Each row of a before or after table is a point. One or more steps were done to the points. Then noise was added and the rows were shuffled. The steps act on columns, c1 being the first. Name the steps. A step turns or swaps two columns, mirrors them in a line or flattens them onto one, adds a multiple of one to another, or multiplies or shifts one. Angles are multiples of 10 degrees, from the lower column toward the higher: turns from -170 to 170, lines from 10 to 170 but not 90. Use the fewest steps. Two steps may share a column if one is a turn and the other turns, adds or multiplies; they go together, in the order done. Otherwise the lowest column goes first.
In the rows, zero is written as 100.

Before:
[102 76 124]
[60 77 120]
[138 145 91]
[148 126 98]
[112 70 78]
[105 84 82]
[148 121 74]
[95 54 112]
[102 136 92]
[66 85 149]
After, 10 rows:
[144 113 172]
[116 111 143]
[47 119 154]
[126 122 138]
[138 69 180]
[58 138 156]
[68 141 134]
[64 94 152]
[122 111 183]
[123 70 209]
Steps: turn c1 and c2 by 110 degrees; shift c3 by 60

Before:
[100 117 98 97]
[141 109 97 130]
[104 119 132 79]
[122 63 46 86]
[133 85 116 127]
[81 113 108 118]
[43 113 118 156]
[86 124 75 89]
[160 140 107 97]
[118 140 56 78]
After:
[164 113 119 53]
[76 140 55 114]
[82 62 45 120]
[121 113 109 84]
[122 109 98 146]
[91 125 74 85]
[87 139 106 159]
[121 85 117 137]
[77 117 132 100]
[98 118 99 100]
Steps: mirror c1 and c4 in the line at 50 degrees

Before:
[110 145 102 168 114 86]
[126 135 124 105 159 123]
[95 69 104 97 52 136]
[98 111 75 68 114 121]
[126 93 104 72 105 105]
[102 80 107 139 109 95]
[129 63 74 78 88 149]
[153 101 131 154 96 92]
After (8 x 6):
[102 79 112 138 104 110]
[100 113 79 67 125 92]
[112 147 104 169 99 120]
[154 99 129 156 96 103]
[125 138 122 108 158 119]
[123 96 103 70 105 99]
[98 69 105 98 87 43]
[126 62 74 81 121 57]
Steps: mirror c5 and c6 in the line at 20 degrees

Before, 8 rows:
[126 121 96 100 104 107 90 122]
[93 104 68 87 52 102 116 89]
[108 119 93 76 75 99 128 105]
[94 104 74 99 145 90 104 106]
[84 66 108 109 126 106 96 93]
[66 156 92 130 89 112 138 82]
[117 131 73 88 87 112 132 78]
[109 105 83 113 80 87 123 102]
After:
[136 157 75 75 84 106 138 81]
[83 132 20 108 88 104 132 81]
[105 104 23 103 142 83 106 106]
[103 102 7 115 55 115 117 88]
[77 121 85 95 101 99 88 118]
[118 66 124 95 122 91 96 94]
[89 119 81 123 80 106 129 106]
[95 107 47 85 85 100 124 104]
Steps: turn c1 and c4 by -170 degrees; multiply c3 by 3; flatten c5 and c6 onto the line at 160 degrees

Before, 11 rows:
[137 119 80 82 84 97 59 124 141]
[107 139 111 86 85 87 109 99 130]
[132 91 161 59 89 123 100 166 81]
[73 70 165 70 102 146 89 157 91]
[108 86 111 89 76 113 99 143 55]
[150 65 88 109 102 78 124 86 81]
[136 128 105 129 102 100 101 98 130]
[150 96 47 102 121 108 117 114 54]
[123 87 71 108 95 106 146 124 108]
[123 137 105 64 104 96 98 91 141]
[115 137 102 95 63 139 106 70 165]
After:
[102 87 110 89 50 108 101 143 90]
[123 137 106 62 133 94 99 95 124]
[129 117 77 81 118 100 58 127 137]
[124 89 160 60 76 120 103 172 94]
[65 70 162 70 93 146 90 150 93]
[140 126 104 129 122 101 103 102 117]
[119 138 106 94 125 139 107 70 170]
[143 95 50 99 79 110 116 124 58]
[152 65 87 111 87 80 123 95 84]
[119 89 72 109 106 107 149 127 110]
[107 142 111 87 112 89 107 100 128]
Steps: turn c1 and c8 by 10 degrees; turn c5 and c9 by -50 degrees

Before:
[120 85 103 70 93 108 72 107 112 91 101]
[101 116 93 96 91 88 80 91 82 123 58]
[119 95 102 24 121 82 121 122 106 114 80]
[79 102 100 121 84 98 107 123 112 101 44]
[96 134 101 105 105 94 100 96 120 82 86]
[117 84 119 103 110 106 121 87 112 109 71]
[118 137 106 110 80 117 117 116 100 117 100]
[110 92 82 110 123 117 114 92 104 102 67]
[81 84 112 113 85 88 102 118 104 118 108]
[74 89 106 59 77 109 92 95 96 113 83]
[63 90 99 102 95 103 114 127 102 123 108]
[80 96 106 125 86 110 59 102 61 5 103]
[83 82 94 115 78 89 117 87 82 100 91]
[106 97 56 72 77 77 115 82 98 113 50]
After (14 x 11):
[103 91 82 109 101 115 113 92 104 102 66]
[121 139 107 110 89 116 94 76 99 115 99]
[120 85 100 70 90 110 81 120 113 91 101]
[111 95 102 22 97 84 90 68 105 114 81]
[113 83 117 105 98 103 121 91 111 111 68]
[87 90 106 59 104 109 102 108 96 114 84]
[95 133 101 105 101 93 105 102 121 81 85]
[92 83 96 116 102 90 117 91 81 101 89]
[68 91 101 102 112 105 83 76 101 122 109]
[113 96 53 73 95 75 123 97 97 114 51]
[87 84 110 115 104 88 87 89 103 120 107]
[87 101 102 121 105 98 83 83 113 104 43]
[87 96 106 125 107 108 77 135 59 3 103]
[107 118 92 96 99 89 95 122 81 125 57]
Steps: flatten c1 and c5 onto the line at 160 degrees; mirror c7 and c8 in the line at 150 degrees

Before:
[108 121 136 94 101 96 125 80 40 98 80 81]
[101 5 102 95 98 82 103 102 106 96 96 119]
[110 116 106 110 103 89 121 90 109 90 89 73]
[102 119 104 112 90 87 111 104 98 125 80 84]
[108 119 89 77 110 85 103 101 98 93 97 87]
[106 106 95 112 141 162 95 102 91 105 99 93]
[110 110 88 105 88 118 99 93 87 93 76 104]
[87 108 96 117 101 100 105 89 77 101 98 81]
[90 106 100 94 90 113 93 90 104 106 76 75]
[110 92 95 105 94 86 105 66 103 124 91 82]
[103 114 118 100 97 80 90 85 100 96 91 98]
[87 123 109 90 104 83 136 87 102 98 93 102]
After, 12 rows:
[85 123 135 89 98 64 114 96 102 98 92 99]
[108 121 90 80 102 87 94 107 88 92 99 104]
[101 3 102 97 103 86 92 102 121 95 96 92]
[108 122 153 95 89 80 117 89 82 96 82 158]
[90 106 95 95 91 116 103 89 77 106 77 95]
[110 92 99 103 79 85 94 78 85 124 93 95]
[104 112 111 101 91 90 80 87 99 94 91 98]
[86 109 101 116 94 94 104 91 82 103 99 124]
[111 112 89 106 91 115 112 89 103 90 74 112]
[109 115 120 112 95 78 108 94 72 92 91 92]
[105 106 93 114 116 149 137 124 98 106 101 112]
[100 118 111 111 95 84 100 99 86 126 80 103]
Steps: add 0.7 times c7 to c3; turn c6 and c7 by 40 degrees; flatten c5 and c8 onto the line at 50 degrees; turn c9 and c12 by -90 degrees

Before (11 x 14):
[70 112 140 76 134 101 101 103 141 121 21 126 124 81]
[130 123 123 102 84 168 62 106 169 116 55 59 80 100]
[133 124 95 86 98 104 139 126 42 119 115 118 89 132]
[116 85 64 92 51 67 161 62 69 159 67 85 60 52]
[109 74 98 110 98 130 96 93 54 102 69 117 141 85]
[75 109 139 121 119 106 76 18 139 80 69 111 100 94]
[79 76 69 83 92 131 111 111 92 108 126 92 115 109]
[103 101 148 105 88 139 46 130 119 115 127 108 83 109]
[93 134 113 71 137 81 74 84 118 104 62 109 114 70]
[65 120 109 124 68 127 88 127 106 87 122 162 79 56]
[98 109 104 114 68 87 87 83 78 94 99 114 148 122]
After:
[109 99 67 117 78 88 88 55 106 97 108 114 74 116]
[89 69 128 119 107 107 77 39 49 88 108 110 153 85]
[71 123 92 123 68 126 89 135 91 93 119 160 98 53]
[99 127 99 83 96 129 111 98 133 104 77 89 81 97]
[84 67 68 92 65 67 162 96 151 156 85 82 155 73]
[107 51 148 102 62 169 63 117 57 117 125 60 112 112]
[95 69 59 108 116 130 94 69 117 105 75 117 72 94]
[86 62 122 72 130 81 74 78 79 97 135 110 100 75]
[124 116 50 86 119 103 141 126 123 115 123 120 90 138]
[84 19 134 75 116 101 102 88 44 115 112 123 79 72]
[100 131 94 104 82 138 47 137 49 118 100 108 95 110]
Steps: flatten c1 and c14 onto the line at 60 degrees; swap c2 and c11; turn c5 and c9 by 20 degrees; turn c3 and c9 by -110 degrees; add 0.3 times c4 to c10; mirror c8 and c13 in the line at 160 degrees

Before:
[97 124 96 75 83 96 177 108 113 129 100 85 107 101 99 73 116 81]
[99 104 96 104 123 85 114 116 109 105 106 111 98 94 101 88 106 95]
[115 104 109 83 92 93 96 114 144 97 111 18 95 97 113 97 61 110]
[92 99 103 102 102 92 120 5 109 96 67 95 103 81 128 109 120 88]
[132 117 109 88 124 121 96 107 115 102 110 98 99 98 105 96 122 97]
[136 95 95 88 110 70 104 112 118 84 106 100 104 106 127 102 104 107]
[118 116 105 85 118 148 100 118 106 99 82 111 91 86 117 83 101 43]
[107 124 95 94 108 135 102 112 106 85 104 90 113 111 110 107 114 105]
After:
[122 114 98 93 129 148 99 89 107 97 83 112 89 121 116 84 90 44]
[114 104 100 59 86 91 96 92 146 98 108 17 95 108 112 97 120 107]
[136 97 99 94 115 71 105 90 118 85 106 102 103 102 128 104 92 110]
[105 125 101 106 112 136 101 86 104 83 105 90 112 99 110 108 82 106]
[92 101 99 118 100 90 119 193 107 96 67 95 104 71 128 107 85 84]
[98 123 100 93 75 97 174 96 111 128 101 85 111 103 102 74 73 82]
[131 116 96 106 136 121 96 93 115 101 112 95 98 102 107 96 76 95]
[102 105 98 107 136 86 112 91 107 105 104 113 96 110 104 88 100 92]
Steps: multiply c3 by 0; mirror c4 and c17 in the line at 20 degrees; multiply c5 by 1.6; turn c8 and c14 by 150 degrees

Before:
[148 78 115 77 89 66 88 65 107 112 77 108 117 113 124 83 116 110 73 82]
[81 67 97 101 142 53 78 76 112 102 160 92 142 74 113 100 107 123 75 106]
[86 174 94 71 106 83 100 118 112 115 76 80 152 125 73 100 138 121 76 153]
[89 77 34 54 79 152 65 144 124 100 102 90 112 64 121 107 56 108 146 70]
[76 111 38 100 79 99 89 117 120 122 101 70 79 91 65 95 123 98 102 47]
[73 82 120 75 95 81 37 106 96 81 159 115 128 51 83 71 42 121 64 97]
[94 138 65 93 73 113 75 51 123 107 56 78 105 60 144 97 88 95 128 67]
[114 75 84 68 123 141 50 56 110 100 94 109 154 84 108 106 96 77 130 49]
[111 81 114 124 85 48 110 68 91 86 112 62 117 124 49 92 76 83 89 49]
[136 31 64 88 106 106 88 91 59 68 122 127 141 90 139 120 96 93 65 103]
[89 90 58 107 87 83 153 122 116 90 147 90 108 84 85 55 71 111 36 94]
After, 11 rows:
[81 63 101 105 145 53 77 76 90 100 103 94 141 67 116 107 102 99 74 105]
[89 77 34 54 79 154 64 143 117 93 88 88 116 54 125 64 65 105 148 73]
[144 73 119 78 88 66 88 64 115 121 98 108 116 112 125 107 113 102 74 83]
[134 30 62 90 107 105 88 88 56 62 113 128 144 83 141 90 110 101 65 106]
[86 91 57 106 87 80 155 122 100 125 101 89 108 78 87 52 108 101 36 97]
[111 83 114 123 82 49 109 62 91 93 102 67 119 130 49 68 96 99 87 49]
[115 75 84 70 122 140 52 58 114 95 92 110 153 84 108 101 91 104 132 51]
[95 140 65 94 77 112 74 51 137 104 87 79 106 48 145 92 86 98 127 63]
[77 109 39 102 80 104 88 117 113 114 89 67 79 89 63 126 107 100 101 50]
[87 174 95 74 105 82 95 116 121 110 95 80 151 133 74 137 118 99 76 151]
[71 82 114 74 97 79 37 107 77 114 105 116 129 37 79 35 90 99 57 98]
Steps: flatten c9 and c11 onto the line at 160 degrees; turn c10 and c16 by 50 degrees; turn c16 and c17 by -50 degrees; multiply c14 by 1.3; multiply c18 by 0

Before:
[94 119 111 81 71 82 106 96 102 43 122 73 78 104 83 143 97 89 60 117 99 97 114 115]
[105 76 112 128 96 87 77 138 108 72 114 85 99 88 107 128 110 92 85 112 110 101 112 94]
[96 130 106 154 81 99 115 105 109 85 92 85 162 116 91 95 120 54 168 129 71 115 104 113]
[76 125 114 78 70 90 82 128 102 106 99 115 107 117 102 78 134 88 85 133 104 90 50 103]
[89 104 104 103 83 106 65 94 102 109 131 131 89 112 96 89 136 99 55 111 99 80 115 92]
[70 111 93 81 95 53 66 106 103 109 97 112 85 96 88 91 119 117 121 102 108 195 113 128]
[96 37 98 90 104 100 74 83 109 75 108 68 70 100 90 145 121 124 68 101 29 86 80 125]
[109 129 67 72 97 93 77 102 96 78 121 129 97 117 113 175 132 86 74 117 111 85 80 128]
[95 116 108 105 69 77 75 83 103 102 126 76 74 79 115 98 75 121 142 121 108 85 63 100]
[109 109 114 73 79 107 67 90 97 102 124 144 73 89 110 80 123 105 68 104 110 100 60 87]
After:
[104 76 112 96 97 97 102 124 106 73 115 87 76 86 107 128 107 94 124 70 77 105 70 79]
[88 103 104 112 81 88 91 97 103 111 130 130 63 111 99 94 133 100 92 45 105 83 89 95]
[98 131 111 77 81 80 160 91 111 86 93 84 115 113 89 95 117 55 209 53 78 111 54 123]
[113 129 68 95 100 90 93 120 94 78 122 129 74 113 114 173 130 85 116 34 106 87 136 121]
[108 108 116 79 79 93 76 95 97 104 125 144 66 91 110 77 123 102 110 64 113 99 143 88]
[71 110 94 120 95 129 87 122 105 108 96 111 68 96 84 91 123 116 164 35 98 193 109 119]
[96 112 103 64 68 97 76 90 104 106 128 74 76 80 115 102 76 122 182 108 116 84 114 103]
[93 35 99 88 104 101 69 57 107 73 108 71 75 100 92 146 121 125 111 66 66 85 113 154]
[78 126 113 71 66 84 107 121 98 105 102 113 80 116 101 79 133 89 126 20 81 90 144 93]
[92 117 113 120 69 96 79 105 101 40 122 75 105 106 87 142 97 91 101 81 101 95 114 113]
Steps: turn c4 and c23 by -120 degrees; turn c6 and c20 by 130 degrees; add -1.5 times c17 to c20; swap c7 and c13; turn c8 and c21 by -50 degrees; turn c8 and c24 by -30 degrees; shift c19 by 40

Before, 9 rows:
[128 63 115 91 70 92 112 86 126 65 94 88 103 87 90 113 124 122 34 60 115 90 68 40 83 128 122 106 75 129 84 96]
[90 113 84 98 132 89 125 55 69 81 48 95 101 101 84 108 77 123 118 107 118 118 136 101 64 146 117 68 124 73 82 94]
[93 101 93 100 128 102 95 112 79 69 107 53 55 84 75 145 125 104 98 119 69 86 97 44 69 88 68 133 120 60 129 86]
[106 69 57 108 97 79 115 62 136 75 122 118 116 66 136 105 84 119 36 128 109 103 118 83 74 153 87 83 76 85 119 98]
[120 110 70 80 110 107 80 63 132 140 68 51 125 114 144 135 84 122 101 133 47 37 82 89 82 98 122 142 115 87 112 100]
[97 133 134 113 51 70 99 121 137 114 88 112 131 85 124 89 74 109 59 141 94 129 94 46 42 123 145 64 119 136 44 86]
[73 105 84 99 62 94 98 126 122 79 135 57 56 100 117 136 123 90 120 123 120 59 124 117 101 146 136 59 80 141 134 80]
[72 67 89 105 86 24 91 74 80 155 74 48 127 143 103 99 92 53 112 106 80 76 102 86 124 100 81 100 106 57 92 55]
[89 59 99 141 89 98 81 134 75 113 61 138 66 111 83 133 59 101 105 78 117 121 89 109 109 120 153 115 146 136 104 119]
After:
[120 109 70 118 110 108 78 62 132 140 68 67 150 117 145 106 85 124 107 95 46 37 83 87 79 99 123 30 114 87 88 66]
[98 133 134 75 52 71 98 119 136 114 89 107 163 86 126 112 150 110 137 46 96 128 97 45 40 122 145 113 119 137 66 111]
[90 111 85 108 131 89 125 53 67 79 48 98 104 99 86 108 114 121 81 78 116 118 137 100 65 147 115 133 123 73 72 94]
[92 100 92 101 127 100 97 114 78 68 104 67 12 81 73 121 76 103 104 101 71 87 96 46 69 88 67 50 120 61 128 58]
[72 107 84 107 63 95 98 126 123 80 136 71 13 101 116 125 70 90 81 60 123 59 124 118 102 146 137 131 80 141 131 66]
[74 66 90 100 87 24 90 75 78 155 73 64 152 146 102 144 107 54 88 95 79 76 102 87 126 101 82 96 108 56 90 108]
[88 60 100 63 89 97 82 135 75 114 61 124 30 112 84 87 92 101 81 125 119 122 89 109 108 119 153 96 142 137 59 66]
[126 63 116 85 71 90 111 86 123 65 95 94 106 85 87 106 122 124 166 137 116 89 67 42 83 128 121 120 73 129 124 88]
[106 68 55 71 97 81 115 62 135 76 123 116 132 67 135 105 79 118 158 67 108 105 115 82 76 151 87 102 76 85 87 93]
Steps: turn c4 and c19 by -160 degrees; multiply c12 by 0.7; multiply c13 by 2; mirror c16 and c32 in the line at 140 degrees; turn c17 and c31 by 80 degrees; turn c20 and c28 by -150 degrees; multiply c28 by 1.3
